Each row of a before or after table is a point. The points were changed in one or more steps. Then noise was added and the rows were shuffled. The steps act on columns, c1 being the first. Write out the steps. A step turns or swaps two columns, mirrors them in a line or flattens them onto one, adds a multiple of one to another, or multiplies or shifts one. Angles are multiples of 10 degrees, from the lower column toward the higher: turns from -170 to 170, lines from 10 to 170 but not 90. Use the fewest steps. Two steps may share a column if one is a turn and the other turns, adds or multiplies; they go together, in the order done. Otherwise the lowest column goes first.
In the rows, 100 means zero.

Before (13 x 3):
73	103	43
91	113	64
181	112	152
137	116	100
156	107	128
54	94	83
125	80	120
76	86	43
109	121	140
114	98	13
99	128	67
142	86	126
103	76	63
After (13 x 3):
162	107	87
76	127	74
54	98	22
77	76	72
134	121	124
71	115	80
131	79	99
196	111	87
129	115	77
44	88	71
41	102	72
149	86	93
53	94	115
Steps: turn c1 and c3 by -40 degrees

Before (9 x 6):
102	153	162	144	152	130
130	150	150	121	188	104
38	92	81	88	92	69
102	126	104	109	101	61
69	110	90	53	93	120
93	80	84	89	100	131
53	92	66	104	111	70
97	131	95	127	109	71
86	73	137	76	108	119
After (9 x 6):
104	124	96	111	97	63
91	89	61	116	144	55
81	109	92	59	127	99
61	95	78	95	148	32
98	83	88	98	108	128
97	77	139	61	115	124
189	148	147	93	118	194
152	152	157	115	121	171
107	134	93	135	103	81
Steps: turn c1 and c5 by -60 degrees; add 1 times c1 to c6; add -0.5 times c3 to c4

Before (9 x 11):
68	93	47	116	67	50	71	135	135	62	69
145	85	117	68	44	30	180	138	81	99	65
118	36	115	67	133	117	121	54	154	44	112
47	33	68	150	77	122	83	114	89	69	90
58	122	143	105	149	144	154	139	87	114	95
90	50	124	111	164	42	73	48	77	85	100
107	66	72	77	65	121	151	49	56	7	114
63	96	71	164	55	66	195	144	158	127	86
123	89	91	191	81	145	59	28	86	86	141
After (9 x 11):
83	52	97	108	159	152	70	46	133	72	101
143	89	99	68	47	156	179	138	126	55	58
44	29	137	150	74	96	81	119	86	130	96
59	121	73	102	152	61	158	138	136	119	99
108	66	149	74	68	128	154	50	113	171	111
69	90	122	114	67	154	68	138	41	87	68
122	88	115	188	86	70	61	33	107	132	141
62	97	86	167	54	115	195	145	37	66	88
118	34	53	69	133	113	124	44	69	143	114
Steps: turn c3 and c9 by 140 degrees; multiply c10 by 0.7; turn c6 and c10 by 140 degrees

Before (11 x 14):
110	93	107	117	5	165	108	77	132	93	113	84	117	104
108	57	116	125	121	93	25	114	91	75	88	107	85	121
104	101	147	104	87	183	110	70	93	75	104	86	93	105
115	87	128	122	105	74	117	100	93	86	89	90	102	102
108	77	111	77	78	72	107	95	94	164	133	84	86	102
99	79	127	119	134	93	125	117	136	104	111	100	123	125
108	73	97	55	122	93	60	103	82	85	105	141	87	98
81	104	97	107	106	74	98	119	85	111	130	127	83	100
58	88	129	120	118	75	111	91	141	80	86	83	108	101
70	90	151	76	118	99	118	101	102	74	137	99	143	104
104	93	101	128	124	75	98	62	77	97	129	149	84	135
After (11 x 14):
81	105	96	112	86	75	98	87	86	110	132	126	81	97
98	70	125	116	79	106	128	76	136	103	112	113	125	127
114	88	126	136	100	100	119	90	92	85	91	108	103	101
104	98	147	40	117	165	109	125	93	75	103	92	94	103
109	147	110	69	183	159	108	116	130	93	110	98	113	104
60	76	130	136	95	102	111	102	140	82	85	101	107	99
107	96	111	122	129	76	111	92	93	168	134	71	88	100
69	83	151	89	91	86	119	95	101	69	139	84	143	104
106	65	118	114	104	107	24	67	92	76	87	121	84	118
108	73	99	67	97	51	60	84	84	86	106	104	88	99
107	64	101	113	100	78	98	130	78	96	129	154	84	135
Steps: turn c2 and c8 by 150 degrees; turn c2 and c5 by 140 degrees; turn c4 and c12 by 40 degrees; turn c4 and c6 by 50 degrees

Before (9 x 20):
114	57	66	123	98	67	64	72	158	95	126	134	79	134	98	126	124	99	127	132
111	6	79	28	83	37	92	121	135	129	74	79	147	184	38	71	75	93	138	25
105	121	107	127	127	148	83	114	117	113	144	107	110	41	151	108	99	100	114	42
132	105	99	135	89	43	82	100	105	99	124	101	88	135	55	118	195	93	78	140
112	107	113	69	149	157	63	68	89	70	118	90	96	85	138	63	69	125	115	66
99	88	84	126	73	54	116	94	120	92	87	93	100	114	75	139	147	143	113	161
140	110	77	88	77	25	47	120	105	90	81	152	98	141	129	135	124	91	93	117
168	128	75	76	150	163	85	60	77	75	83	137	92	51	99	69	36	62	133	108
117	136	81	65	144	113	83	56	91	119	126	88	80	52	154	89	71	79	134	123
After (9 x 20):
142	111	80	138	99	25	139	120	117	75	81	149	89	144	127	136	122	93	92	86
119	137	81	140	96	110	98	54	95	147	128	85	90	55	155	88	70	78	135	69
114	58	66	97	105	67	146	73	163	98	127	132	82	136	101	126	127	101	126	63
170	126	75	129	139	164	99	60	96	141	83	137	96	51	98	70	36	62	132	84
132	105	99	76	97	42	137	100	115	89	123	100	71	136	56	122	194	93	79	72
110	105	113	143	144	155	115	66	94	137	117	91	135	81	136	64	68	125	114	112
101	88	82	71	98	53	101	92	118	75	88	93	50	112	76	133	145	141	115	71
103	124	106	88	97	150	129	113	118	129	143	110	143	39	151	108	102	100	114	136
115	4	78	167	69	37	70	122	138	96	72	80	142	181	35	71	75	95	136	176
Steps: add 0.3 times c1 to c9; turn c4 and c7 by 150 degrees; turn c5 and c10 by 70 degrees; turn c13 and c20 by 120 degrees

Before (11 x 48):
83	102	112	120	98	89	85	106	106	109	101	103	95	88	102	120	112	107	104	111	110	96	111	90	71	88	104	103	83	102	118	86	117	89	88	102	112	73	90	96	122	103	88	94	137	81	98	111
93	130	121	80	117	103	101	93	95	140	99	113	104	98	101	67	90	106	102	101	96	91	121	178	90	88	102	116	100	106	93	119	105	89	98	107	77	97	49	101	70	113	96	91	106	111	85	98
77	129	128	114	92	135	96	104	76	133	111	69	106	80	109	124	112	108	93	104	109	90	131	93	100	103	100	126	108	94	117	117	112	98	132	118	105	109	127	88	160	101	92	85	89	95	106	102
87	106	119	107	117	92	88	106	61	92	157	114	118	86	100	83	96	110	97	101	95	66	124	96	102	108	74	71	101	56	70	98	113	107	82	102	106	116	101	90	114	74	110	104	85	114	108	111
85	101	100	119	112	84	93	90	152	88	100	84	111	93	107	118	85	90	93	115	112	34	129	96	74	93	109	80	104	113	111	109	107	111	82	111	80	89	103	100	115	56	142	93	84	90	107	93
81	123	124	121	72	84	83	102	52	111	99	94	143	182	89	124	116	93	92	110	94	96	133	108	83	105	38	112	77	109	88	112	116	103	97	116	82	100	124	101	72	82	89	107	111	84	100	87
99	109	44	121	115	114	81	82	54	84	145	107	115	107	91	119	108	89	67	110	90	94	109	81	78	91	104	116	66	73	108	109	16	83	82	99	113	109	87	106	89	109	131	89	88	80	107	89
138	104	83	109	106	86	92	25	123	85	120	112	113	89	108	67	114	113	96	104	89	93	19	97	129	95	107	100	112	89	113	106	113	111	123	118	103	88	127	105	70	76	89	112	83	195	64	97
133	102	128	112	107	104	111	112	61	100	100	63	125	81	100	95	108	91	96	115	89	69	126	85	97	128	83	127	109	96	71	124	93	125	85	112	103	101	126	92	74	111	101	133	102	117	106	90
77	113	130	67	118	121	85	96	163	102	149	100	91	81	109	76	117	116	93	118	109	65	117	109	105	92	95	122	44	90	79	70	93	65	90	98	104	83	113	98	91	94	105	158	138	106	81	92
94	115	86	106	106	106	160	104	61	89	119	111	96	105	97	117	96	96	62	103	108	93	112	84	103	89	107	122	77	105	113	106	78	90	93	94	99	95	128	109	93	110	99	86	90	117	92	145
After (11 x 48):
91	102	100	118	106	84	94	108	153	87	101	84	113	95	107	116	84	90	108	117	112	34	128	96	75	93	108	81	104	112	111	107	107	111	82	110	78	88	101	104	115	57	141	93	84	89	105	93
76	90	130	67	113	120	86	111	164	104	99	100	99	82	109	76	115	116	42	117	109	66	115	110	105	92	94	124	45	89	81	69	94	66	91	99	106	81	109	97	88	95	103	91	137	109	80	91
94	93	119	107	118	93	88	97	62	93	102	113	121	85	100	85	97	109	96	103	95	66	124	98	100	109	72	71	100	56	70	100	112	109	84	102	104	114	101	91	113	73	111	97	86	115	110	109
102	102	46	122	105	116	80	121	52	83	99	107	114	107	93	120	107	87	112	109	91	93	109	81	76	90	102	118	67	72	108	109	14	86	82	97	115	111	87	105	91	111	132	67	85	79	106	88
92	85	87	106	104	109	159	106	59	89	99	113	98	106	96	117	95	96	113	103	111	94	112	85	104	91	107	123	74	103	113	109	80	90	92	95	98	94	128	109	94	109	98	62	89	116	94	145
140	93	125	112	110	104	111	91	61	102	99	63	110	81	101	97	109	91	70	114	88	67	126	83	96	130	84	126	109	93	69	124	93	123	83	113	104	100	124	91	74	110	99	96	102	116	107	91
139	134	83	109	74	86	94	164	123	84	100	109	102	89	109	69	116	111	89	103	89	93	20	100	127	95	106	101	113	89	113	107	112	110	123	118	102	90	128	106	71	79	89	96	85	197	65	95
96	79	126	123	67	85	83	110	52	111	102	94	147	184	91	124	114	94	92	109	94	97	132	111	84	105	36	111	79	107	88	110	116	102	97	118	82	100	123	101	71	83	88	94	113	84	100	87
84	95	112	122	98	89	86	96	106	109	100	102	100	87	102	120	113	107	107	109	108	94	111	92	73	89	104	104	85	101	119	88	114	91	85	102	111	74	88	96	123	102	88	104	137	81	96	110
83	74	127	115	87	135	96	110	76	134	100	67	113	82	111	125	110	108	115	104	110	90	132	93	101	102	102	128	108	92	116	114	112	101	131	119	104	108	127	89	160	98	94	93	90	95	107	101
93	79	120	80	105	104	102	119	95	140	98	112	107	101	102	65	88	108	106	99	97	92	120	178	91	87	102	114	101	108	94	118	106	89	101	110	77	99	50	101	70	112	96	103	106	111	85	97
Steps: turn c1 and c13 by -20 degrees; turn c2 and c8 by 150 degrees; add -0.5 times c8 to c5; multiply c11 by 0; turn c19 and c44 by 90 degrees

Before (11 x 64):
114	101	103	98	107	91	100	128	117	96	164	126	89	112	77	178	41	83	41	108	105	84	100	92	108	123	56	67	88	71	80	146	128	92	100	144	87	121	100	109	96	166	87	104	80	80	113	89	74	80	117	74	94	83	98	125	91	93	73	130	99	124	100	82
112	87	100	99	98	100	94	80	156	105	116	128	98	113	82	98	110	122	102	112	129	108	109	75	77	122	128	88	88	98	84	113	86	113	115	90	90	111	94	101	89	87	117	67	125	118	112	121	83	97	91	112	95	64	105	66	96	96	70	108	85	78	95	127
86	92	113	123	113	110	98	100	111	81	83	128	98	53	82	68	79	91	99	82	123	83	102	91	81	69	149	80	89	115	96	113	105	93	119	89	104	28	79	106	106	121	125	120	117	119	110	118	82	87	133	85	106	70	131	124	62	104	87	92	118	87	95	93
123	90	110	96	113	87	122	71	121	80	98	126	89	115	119	64	104	88	44	91	115	117	100	68	85	61	73	123	89	111	103	125	84	38	93	112	89	124	104	112	105	94	120	115	107	88	110	118	88	87	86	166	109	85	94	106	95	98	100	101	115	107	104	83
98	81	102	81	114	91	176	69	107	94	89	111	115	110	108	68	51	107	99	119	109	83	98	69	109	92	50	64	113	101	68	95	86	103	80	101	31	103	64	116	117	109	84	119	110	108	70	119	142	81	86	76	107	84	106	70	90	118	87	101	109	110	100	86
96	83	102	95	86	109	107	84	118	74	120	64	90	97	111	117	115	85	96	115	103	122	134	75	75	114	49	67	116	112	100	97	91	74	82	109	102	121	71	98	100	92	100	95	114	95	117	122	84	114	121	80	82	78	94	130	98	136	70	151	105	91	95	91
96	83	118	80	112	107	94	90	128	174	90	126	124	106	87	73	93	90	96	118	124	98	103	94	101	119	82	134	89	110	66	95	82	107	85	103	103	125	100	109	107	106	67	101	100	87	114	122	95	87	101	78	100	78	93	118	80	129	88	91	109	105	106	85
87	107	101	105	104	112	107	117	126	77	80	130	89	99	76	86	113	82	100	75	87	88	104	175	104	98	100	131	90	49	107	119	108	111	85	128	105	116	88	125	108	97	119	106	113	148	107	62	99	99	98	82	62	142	142	109	97	94	131	105	123	118	109	111
88	82	117	89	114	87	95	114	105	96	80	116	98	92	93	87	109	86	88	117	131	88	97	86	91	122	53	77	97	114	106	105	81	100	81	108	32	123	85	97	110	105	85	112	129	94	69	91	102	82	85	87	106	88	93	84	91	98	107	111	109	118	85	136
108	84	97	80	116	84	113	112	114	78	80	125	90	89	134	84	47	110	84	101	91	95	102	68	106	106	73	91	106	100	105	93	95	112	80	89	82	99	92	111	114	155	126	109	98	86	103	113	91	109	96	82	106	63	91	129	81	122	74	96	75	117	104	87
102	114	102	88	94	47	97	81	104	137	85	129	90	105	80	68	111	78	89	5	39	123	133	83	65	90	171	186	104	109	109	93	105	106	99	101	82	118	102	95	107	110	128	116	123	95	115	76	93	80	111	75	92	80	98	78	93	100	161	114	124	127	103	111
After (11 x 64):
106	81	103	81	69	175	92	110	106	99	89	113	106	111	107	68	49	106	99	113	69	84	99	69	108	92	50	64	114	100	67	95	110	103	81	100	31	103	63	116	116	108	85	119	109	108	71	119	144	81	85	76	107	86	106	113	91	118	117	101	109	109	99	87
88	93	112	123	124	97	109	122	111	86	83	128	99	52	84	68	78	91	99	81	99	84	102	91	81	68	149	80	90	115	96	112	115	92	119	88	104	28	76	106	105	121	125	121	116	118	109	118	82	87	133	85	106	70	132	113	62	104	96	91	119	87	95	93
86	107	100	104	110	108	113	87	126	80	79	129	95	99	75	85	113	82	100	76	117	89	103	174	104	98	101	131	89	50	106	119	71	111	85	129	105	117	84	125	108	98	119	104	113	148	107	62	100	100	98	83	62	143	143	103	97	94	87	104	124	119	108	111
107	88	99	100	66	95	100	130	156	106	116	129	98	112	81	98	108	122	102	114	81	109	108	75	77	122	128	87	88	97	84	114	126	112	114	90	91	110	94	100	91	87	117	67	125	117	111	120	83	97	92	113	95	64	105	98	96	95	119	108	85	77	94	127
102	90	111	96	105	122	87	115	121	78	98	125	96	114	119	64	104	87	44	103	70	117	99	67	84	60	73	122	89	111	102	124	97	38	93	112	90	125	99	113	106	94	120	115	107	88	111	118	88	87	86	167	109	85	95	114	94	98	117	101	115	107	104	83
102	85	97	79	129	113	85	92	114	80	80	125	96	89	135	83	48	111	84	104	112	95	103	68	106	106	72	91	106	101	106	94	125	111	80	89	83	99	88	109	113	155	126	109	98	87	103	113	91	108	96	83	106	63	91	115	81	123	110	96	75	118	104	87
59	115	103	88	78	97	48	38	105	134	86	129	95	106	80	67	113	78	90	30	81	122	134	83	64	89	171	186	105	110	110	93	41	107	99	101	82	118	108	95	107	109	129	115	124	95	115	76	92	81	112	76	91	81	98	94	94	100	84	114	124	125	102	110
103	82	117	88	84	95	88	131	106	98	79	115	98	91	95	86	107	86	89	108	115	87	99	85	91	122	53	77	96	113	106	104	90	100	81	108	33	123	85	97	111	106	85	112	131	94	69	90	102	83	84	88	106	88	93	113	91	98	117	111	108	118	85	134
106	85	118	80	118	93	107	124	128	173	90	126	109	105	87	73	92	90	96	110	90	99	103	95	101	119	82	135	89	110	67	95	108	107	85	103	103	124	113	110	107	108	67	100	100	87	114	122	95	86	101	78	100	77	92	112	80	129	120	91	108	105	106	84
106	101	103	98	124	99	92	106	117	96	164	127	95	111	77	177	40	83	41	113	129	84	100	91	109	121	56	67	88	70	80	146	131	92	100	143	88	120	98	109	97	166	88	104	80	80	114	90	75	80	116	76	94	83	97	106	91	93	77	131	99	124	100	81
105	83	101	95	130	107	109	103	118	80	119	65	95	97	111	117	116	86	97	110	84	122	135	76	76	114	49	66	116	113	101	98	128	74	82	110	103	121	69	99	100	92	101	95	113	94	117	122	84	114	121	80	82	79	93	87	99	136	114	152	104	89	93	91
Steps: flatten c1 and c20 onto the line at 60 degrees; swap c5 and c56; swap c6 and c7; swap c8 and c21; turn c10 and c39 by 10 degrees; multiply c13 by 0.4; mirror c33 and c59 in the line at 140 degrees

Before (13 x 64):
135	119	77	100	116	127	144	124	167	99	48	118	95	118	97	108	106	111	71	150	104	78	91	148	111	124	124	125	144	42	77	105	108	97	81	140	104	89	121	129	79	93	72	76	73	53	5	125	143	70	134	106	153	98	113	62	77	119	116	113	144	123	104	62
72	98	87	114	115	90	81	58	110	73	129	82	107	131	108	134	135	88	132	112	76	87	121	120	92	72	63	132	110	104	41	111	157	141	99	93	85	100	98	72	124	116	123	113	61	68	137	93	95	82	119	104	140	81	100	73	157	68	128	116	78	123	102	43
125	93	88	116	93	102	135	81	70	100	16	36	100	101	70	45	119	170	121	69	76	140	111	82	98	50	114	77	136	72	15	117	92	134	138	40	71	96	79	51	111	107	87	88	140	106	105	81	85	111	100	78	132	140	119	118	104	129	63	69	81	124	105	102
66	127	78	114	91	99	102	84	102	81	103	82	45	134	113	75	71	94	125	84	53	69	82	75	98	66	80	103	64	147	100	82	85	44	110	65	65	73	96	110	71	106	107	92	76	135	91	127	114	121	93	141	104	110	136	104	105	152	72	121	148	57	75	92
88	85	100	125	110	86	75	96	138	126	98	122	114	124	105	87	94	77	104	116	124	72	110	47	62	86	50	79	139	95	118	125	53	88	125	84	87	110	68	91	85	63	95	90	49	133	130	106	118	58	101	99	68	126	108	107	53	134	98	72	74	107	75	106
119	81	130	73	46	84	106	74	98	81	29	124	52	133	124	50	98	92	76	145	140	113	115	118	123	124	127	56	117	86	90	92	135	77	111	94	70	79	74	102	96	102	127	71	80	116	110	66	110	76	117	96	129	84	92	70	126	98	88	105	85	151	35	123
100	112	99	32	98	125	106	112	134	118	110	123	116	138	111	132	91	158	91	91	83	117	115	68	129	112	56	119	91	97	84	169	73	182	92	101	113	100	108	86	103	78	110	79	63	41	93	82	20	96	130	55	81	167	60	107	104	85	121	102	114	127	144	90
85	103	121	121	137	100	114	115	46	145	76	143	40	139	113	79	124	104	81	106	83	116	63	96	134	95	52	63	83	97	97	122	88	93	56	76	83	151	103	98	117	114	65	100	118	96	51	84	80	112	51	120	134	96	80	34	116	93	121	121	53	145	64	136
96	102	73	54	125	94	55	111	110	109	125	124	80	119	58	109	106	46	126	93	24	101	113	76	86	85	107	45	133	103	38	110	118	117	82	100	72	112	107	105	115	138	156	101	81	43	75	129	168	63	52	129	147	142	77	72	111	114	130	87	108	107	86	113
66	93	126	29	53	58	144	89	103	66	99	87	79	130	125	69	82	95	125	86	84	114	143	29	89	100	85	130	153	93	66	67	74	44	138	85	113	77	111	103	97	100	110	109	70	98	82	85	132	135	139	160	122	96	92	141	108	79	106	124	95	110	69	112
34	78	97	139	116	111	145	91	129	91	141	92	52	121	114	132	90	61	64	84	73	59	86	82	42	53	129	113	108	81	137	101	39	151	63	140	143	103	86	142	60	113	105	77	123	102	104	77	67	130	130	83	135	123	94	104	98	119	76	111	89	82	36	108
92	96	133	88	71	145	96	81	61	172	135	88	133	150	108	140	109	127	145	69	96	87	80	112	106	82	45	104	121	128	84	104	52	102	130	33	136	34	130	138	93	109	96	76	74	81	131	108	78	101	106	96	80	121	74	70	106	63	139	83	93	125	80	123
95	138	105	144	93	62	92	66	121	142	90	86	124	148	150	97	89	91	104	86	102	89	139	100	96	102	124	74	122	100	89	95	129	77	110	71	65	100	60	119	87	140	71	92	134	103	88	104	99	85	132	90	108	151	115	138	115	70	160	99	124	127	144	121
After (13 x 64):
125	91	90	118	90	104	138	84	68	94	13	62	99	104	73	44	123	176	120	64	72	143	111	77	101	57	117	77	137	69	10	85	88	129	132	39	68	96	84	42	111	106	87	89	137	103	104	83	83	114	95	77	132	147	117	117	106	127	67	73	80	122	105	50
63	100	139	27	51	60	142	93	98	91	95	77	79	126	123	64	82	94	125	88	90	114	142	29	109	92	85	130	149	95	63	93	73	45	136	85	115	74	109	103	96	100	105	110	70	99	86	86	135	134	116	160	124	96	88	142	105	74	101	121	91	109	68	100
93	141	74	144	94	62	93	63	122	134	91	69	122	147	155	97	89	95	103	83	103	89	140	102	102	99	125	73	118	97	88	102	127	79	110	72	66	98	59	122	86	128	70	89	137	129	85	108	96	84	98	89	111	150	114	140	121	72	155	99	126	118	146	99
65	129	106	118	90	101	106	84	102	75	108	95	44	134	111	70	66	94	133	81	53	71	78	79	92	64	81	106	59	149	101	88	86	49	107	62	62	68	98	113	68	135	103	91	76	84	87	128	113	119	67	137	110	106	134	100	103	159	68	124	147	59	73	79
96	96	61	87	79	142	94	80	65	168	136	74	128	154	106	140	111	124	140	68	99	87	82	109	105	89	44	107	122	124	86	93	53	98	130	36	137	29	124	133	93	82	100	78	74	118	129	111	75	95	68	96	78	119	71	67	106	62	141	82	96	130	77	108
99	107	83	35	100	130	111	114	131	114	112	121	113	139	107	133	92	160	96	93	84	119	117	66	90	134	57	119	93	102	87	114	75	183	92	96	114	96	106	85	104	33	108	83	63	116	95	79	24	91	101	60	76	166	61	111	101	87	122	97	115	126	143	109
93	108	75	58	126	93	57	109	108	87	125	108	80	120	59	111	107	48	123	93	29	97	115	80	131	89	111	44	137	107	34	96	121	120	85	98	72	109	105	103	113	79	150	105	78	153	76	129	167	59	37	127	148	139	78	74	106	113	136	90	108	111	87	127
93	86	76	133	111	87	77	97	139	119	104	109	119	123	103	85	92	74	104	119	127	75	111	47	122	99	50	80	138	92	125	99	52	91	129	85	89	113	68	93	88	117	99	87	48	42	130	102	115	60	83	97	65	128	106	106	55	133	101	74	74	104	74	122
117	81	136	71	48	89	111	75	97	111	29	99	51	136	123	52	97	94	74	147	143	114	121	116	76	119	125	56	117	80	85	109	133	81	109	92	68	82	76	102	94	110	123	74	83	95	109	67	112	76	92	97	130	82	93	68	130	95	85	95	82	154	37	132
85	102	81	121	137	105	117	113	47	146	80	99	44	141	111	80	125	100	82	108	84	122	66	96	67	100	55	64	83	91	94	99	89	92	58	77	85	152	109	97	118	94	62	103	114	120	54	83	74	113	23	118	133	97	79	36	113	91	122	123	54	148	64	155
137	121	86	99	117	131	141	121	166	86	50	143	94	119	95	108	112	115	78	155	109	76	86	151	107	124	126	130	142	46	76	111	110	102	82	142	106	87	120	127	80	54	70	73	73	119	3	125	144	70	122	110	154	98	117	61	76	120	113	113	145	124	103	88
27	78	104	135	115	115	144	89	129	96	139	91	53	121	117	129	86	58	60	84	70	56	85	81	150	54	123	116	111	86	138	81	39	147	60	139	141	104	83	141	64	122	106	82	120	100	99	72	67	134	114	78	135	118	95	105	97	120	78	109	91	79	38	99
70	94	110	115	114	91	79	55	106	76	132	130	104	131	113	136	138	87	135	114	77	89	120	121	124	77	67	130	110	100	45	97	153	144	103	96	89	103	103	72	125	86	122	111	62	125	142	88	94	90	97	108	136	86	99	78	155	71	130	118	77	122	99	50
Steps: turn c3 and c10 by 50 degrees; turn c12 and c64 by 50 degrees; add -0.7 times c14 to c51; turn c25 and c46 by 160 degrees; turn c42 and c46 by 60 degrees; flatten c26 and c32 onto the line at 20 degrees

Before (8 x 64):
81	101	130	80	74	133	101	132	149	82	72	92	137	92	129	103	94	123	68	124	140	95	116	94	69	62	104	108	100	100	54	162	80	125	116	45	87	140	64	89	103	72	96	114	100	97	82	55	72	82	99	88	41	101	117	71	172	98	103	119	65	120	100	102
108	121	75	114	110	69	84	88	109	94	115	109	91	87	70	151	116	101	67	133	110	57	80	68	79	76	119	92	79	81	117	114	103	63	90	101	101	108	70	113	113	118	105	105	69	73	118	69	80	117	92	108	72	92	112	78	76	91	80	121	68	111	72	70
97	82	87	64	98	86	99	57	83	126	103	89	100	111	115	96	108	89	90	116	123	71	85	80	75	110	80	57	92	86	81	132	98	100	100	113	110	96	68	103	104	111	103	117	113	76	109	58	102	103	85	109	81	125	86	85	125	127	88	130	128	83	76	130
130	153	70	106	62	104	88	98	129	118	64	91	96	76	92	103	84	82	53	155	157	70	86	127	118	121	107	45	150	140	71	147	113	93	118	62	71	91	99	121	151	70	106	96	120	112	101	111	129	114	102	99	61	112	116	82	90	68	144	114	109	125	90	91
115	124	123	71	71	92	113	80	106	93	85	92	120	122	88	118	108	104	93	123	98	101	90	84	90	100	99	149	107	100	117	100	87	80	107	48	112	79	94	71	146	122	115	113	77	97	100	91	108	130	45	103	121	132	124	91	91	113	145	115	68	76	80	85
77	99	90	129	116	119	57	110	102	133	90	73	125	72	96	57	107	81	136	71	138	68	119	93	119	110	115	76	92	95	74	76	142	31	98	67	100	93	86	65	86	95	125	59	70	102	114	49	100	108	101	126	112	129	111	106	69	127	109	70	63	103	160	66
161	130	99	55	92	96	99	109	74	80	111	114	100	90	78	91	75	62	85	88	130	76	103	102	90	66	92	77	118	121	132	144	90	97	82	61	132	107	79	83	87	106	52	100	74	85	78	63	95	113	129	84	115	132	115	130	52	90	96	79	75	88	109	105
81	154	108	52	87	97	106	77	87	112	104	60	120	87	86	80	70	98	60	142	85	53	175	66	160	117	112	114	91	88	103	43	114	120	104	102	105	113	75	93	74	110	111	122	127	128	77	97	84	105	107	129	79	73	97	89	119	106	122	91	116	77	96	106
After (8 x 64):
130	154	70	106	62	103	88	99	77	119	66	88	95	76	94	94	87	79	55	153	159	69	85	125	113	125	104	44	147	138	71	147	83	91	119	61	71	91	80	121	150	72	105	94	113	113	115	112	129	115	104	98	61	111	116	115	92	69	144	117	111	124	91	93
96	83	87	66	96	86	97	56	105	127	102	88	101	112	115	111	108	86	90	115	124	72	83	81	76	109	62	54	91	88	82	132	86	101	99	113	109	95	101	101	104	111	102	117	109	76	84	59	104	103	83	109	82	124	88	101	125	127	89	128	128	83	76	127
81	154	111	52	87	99	107	74	125	111	103	58	120	88	88	78	71	96	61	144	83	54	177	65	159	116	83	115	90	88	98	42	89	120	103	100	102	113	29	96	74	111	109	119	126	127	92	97	82	104	106	132	80	72	98	113	121	105	123	90	116	73	98	107
77	94	91	130	115	119	55	110	89	131	89	74	124	73	96	78	108	81	136	71	135	65	118	93	117	109	96	74	91	95	81	73	106	33	100	65	98	91	44	64	84	94	121	59	64	105	64	49	101	107	102	125	113	128	113	140	68	125	110	68	66	103	161	67
105	122	77	115	110	70	83	86	83	95	114	110	91	87	68	147	119	99	67	133	111	56	79	66	82	78	85	91	81	81	122	113	77	61	92	98	98	106	7	113	113	120	101	107	69	75	127	69	80	115	93	110	73	92	112	102	77	92	82	120	70	111	72	68
81	103	128	81	77	130	100	132	73	79	74	89	137	90	128	70	95	122	70	124	140	92	117	95	69	62	72	107	100	99	56	162	71	124	110	43	87	139	33	91	101	71	98	113	91	97	137	53	73	82	99	88	42	101	115	77	172	94	100	119	64	119	101	99
114	124	123	72	71	93	112	80	96	92	88	90	120	122	91	114	106	102	93	122	96	100	92	82	90	102	96	149	108	100	122	100	90	81	109	46	114	79	94	73	147	121	112	114	79	94	116	94	111	130	46	100	121	134	120	88	91	113	140	116	67	75	80	84
160	129	100	55	90	93	100	108	132	82	113	113	101	92	79	97	73	62	86	86	131	74	103	102	89	65	82	77	117	124	135	143	129	95	81	60	131	108	88	84	85	107	66	99	79	85	92	63	94	115	128	81	113	133	116	88	52	91	96	79	79	89	108	105
Steps: turn c9 and c47 by 140 degrees; turn c16 and c47 by 40 degrees; turn c27 and c39 by -60 degrees; multiply c39 by 3; turn c31 and c45 by 10 degrees; swap c33 and c56; multiply c43 by 0.7
